Each row is a point. Two turns around zero, p and q, are shown by what they do to some points. Write where each new point lands after one turn and then the other. Backwards means that the second turn is done in reverse. Each puzzle has new turns, and all numbers are rounded.
(in the rows, 128 means zero)

Turn p:
[152  86 129] -> [149  87 114]
[ 89 172 107] -> [118 189 132]
[125 120 145] -> [115 117 120]
[145 133 131] -> [130 119 143]
Turn q:
[174 165 125] -> [154 181 133]
[104 116 127] -> [111 107 128]
[123 166 119] -> [111 157 148]
[122 101 117] -> [122 110 105]
[116  92 152] -> [141  85 125]
Where do these land?
p, then q: [106 173 113] -> [122 152 174]
q, then p: [124 121 138] -> [130 116 123]
p, then q: [149 178 152] -> [136  95 177]
p, then q: [149 107 120] -> [148 123 105]
q, then p: [132 102 126] -> [153 123 121]
p, then q: [108  86 120] -> [113 147  87]

Turn p:
[151 140 141 101] -> [144 129 164 128]
[ 98  89 119 133] -> [133 106  87 109]
[167 151 172 139] -> [152 148 157 176]
[110 140 127 122] -> [111 113 132 128]
[114 119  81 146] -> [100 144  97  99]
Turn q:
[148 135 154 162] -> [105 162 140 150]
[ 85 106 161 129] -> [ 98  94 165 123]
[123 133  93 140] -> [150 117 111 151]
[128 111  93 114] -> [166 114 124 124]
[155 155 138  95] -> [121 152 100  93]
Where do these land?
q, then p: [148 160  69 169] -> [ 99 201 106 130]
q, then p: [119 116 155 117] -> [137  97 134 132]
p, then q: [137 129 127 103] -> [119 138 137 107]
p, then q: [142  97 147 156] -> [153 155 107 150]
q, then p: [127 143 140 133] -> [112 119 122 126]
q, then p backwards: [ 94 123 130  90] -> [ 95 113 119  93]

Turn p:
[113 136 141 165 139 176] -> [110 155 120  99 118 175]
[137 198 108 110 145 125] -> [172  95  91  90 117 122]
[164 120 105 144 143 112] -> [124 110 107 161 101 128]
[ 97  87 124 102 123 110] -> [131 146 145 158 171 111]
[139 131 139 110 150 119] -> [157 128 137 136 116 125]
[158 118 124 138 104 146] -> [ 99 102 140 132 116 141]
[ 89 105 155 127  93 108] -> [103 160 155 122 156  94]
Turn q:
[126 135 136 128 107 106] -> [125 127 135  98 134 120]
[167  97 125 132 104 124] -> [177 115 121 109 115 129]
[156 124 149 100 150 108] -> [152 159 160 125 127 147]
[106 152 105 186 110 134] -> [ 90 111  89 118 104  91]
[158 169 141 110 106 138] -> [116 109 162 106  98 153]
[136 138 148 160 151 129] -> [123 146 137 142 101 100]
[ 51 100  96  99 175 126] -> [102 156  92 176 202 141]
[145 125 117 112 124 139] -> [140 119 127 129 122 151]
[106 110 136 125 125 149] -> [130 109 129 149 149 119]
Where do these land?
p, then q: [108 107 121 127 124 174] -> [110 121 140 178 124 132]
q, then p: [152 106 140 129 140 156] -> [ 96 121 135 134  97 130]
p, then q: [147 129 107 155 151 105] -> [124 111  87 105 119 121]
p, then q backwards: [165 129 111  95 136 111] -> [138 101 140 136 113 171]
p, then q: [117 187 125 156 145 120] -> [129 115 107  99 136 185]
q, then p: [ 94 141 148 102 135 128] -> [147 171 127 119 122 138]
q, then p backwards: [112  98 145 131  66 102] -> [106 175 120  82  95 123]

Turn p:
[110 119 144 173 132  84  93 139] -> [ 73  91 127 120 138 114 160 111]
[121 155 111 112  87 148  92 139] -> [151 132 123 117 112 177 164 115]
[ 95 110 127 125 178 144  76 113] -> [155  74 151  85 147 105 136 114]
[130 116 142  83 118 152 154 136] -> [162 129 136 156 106 138 106 154]
[141 128 156 132 118 128 145  95] -> [123 136 123 146 108 115 101 101]
[109 129  94 167  88  80 133 136] -> [ 82 140  75 123 126 126 171 136]
[156 122 137  98 151 108 154 119] -> [117 133 136 126 122 126  76 150]
[148 123 110 144 119 148 130 140] -> [136 143 119 141 157 141 134 124]
[142 150 132 118 161 159 175 136] -> [149 172 164 139 136 109 105 147]
Turn q:
[116 142 114 103 141  96 118 163] -> [125 133 128 143 163 174 137 123]
[121  91 116  93 139 166 151 102] -> [128 104 101  72 139 109 122 154]
[124 117 164 158 139  99 163 113] -> [135 117 128 118 103 120 123  67]
[ 96  96 137 167 139 114  99 147] -> [ 86 122 141 132  93 163 105 116]
[124 157 107 144 117 165 160 148] -> [146 155 128 114 106 128 176 149]
[170 147 117 111 154 111  90 125] -> [127 163 139 150 174 121  97 132]
[113 122 142 124 113 168 114  83] -> [125  95 150 111 115  88 120 158]
[163 173 103 150  96 111 131 120] -> [133 162 127 176 133  94 161 122]
[125 107 153 103 115 122 126 151] -> [148 102 111 136 126 154 110 132]
Where do these land?
p, then q: [178 172  95 138 115 128  82 127] -> [150 121 164  74 154 100 138 168]
q, then p: [126  84 147 130 140 129 142 153] -> [167 122 106 118 131 160 132 119]
q, then p: [125 139 156 114 128 143 146 133] -> [127 128 127 144 136 149  98 126]
q, then p backwards: [167 168 103 157 115 154  75  81] -> [115 137 156 154 172 126 207 153]
p, then q: [113 124 106 100 143 144 115 154] -> [162 145 104 118 127 145 109 135]
q, then p: [102 116 107  95 100 149 109 138] -> [139 116 135 154 158 125 150 169]
q, then p: [117 119 134 151 165 111 172 127] -> [159 139 110 108  90 128  97 116]
q, then p backwards: [148 116 138 138 130  96 174  99] -> [116 122 130 164 120 139 115  75]
q, then p: [108 108 161 117 139  88 134 110] -> [149  90 105 119 134 110 102 105]
p, then q: [ 95 133 133 141 105 138 132 159] -> [145 136 108 120 101 126 155 103]
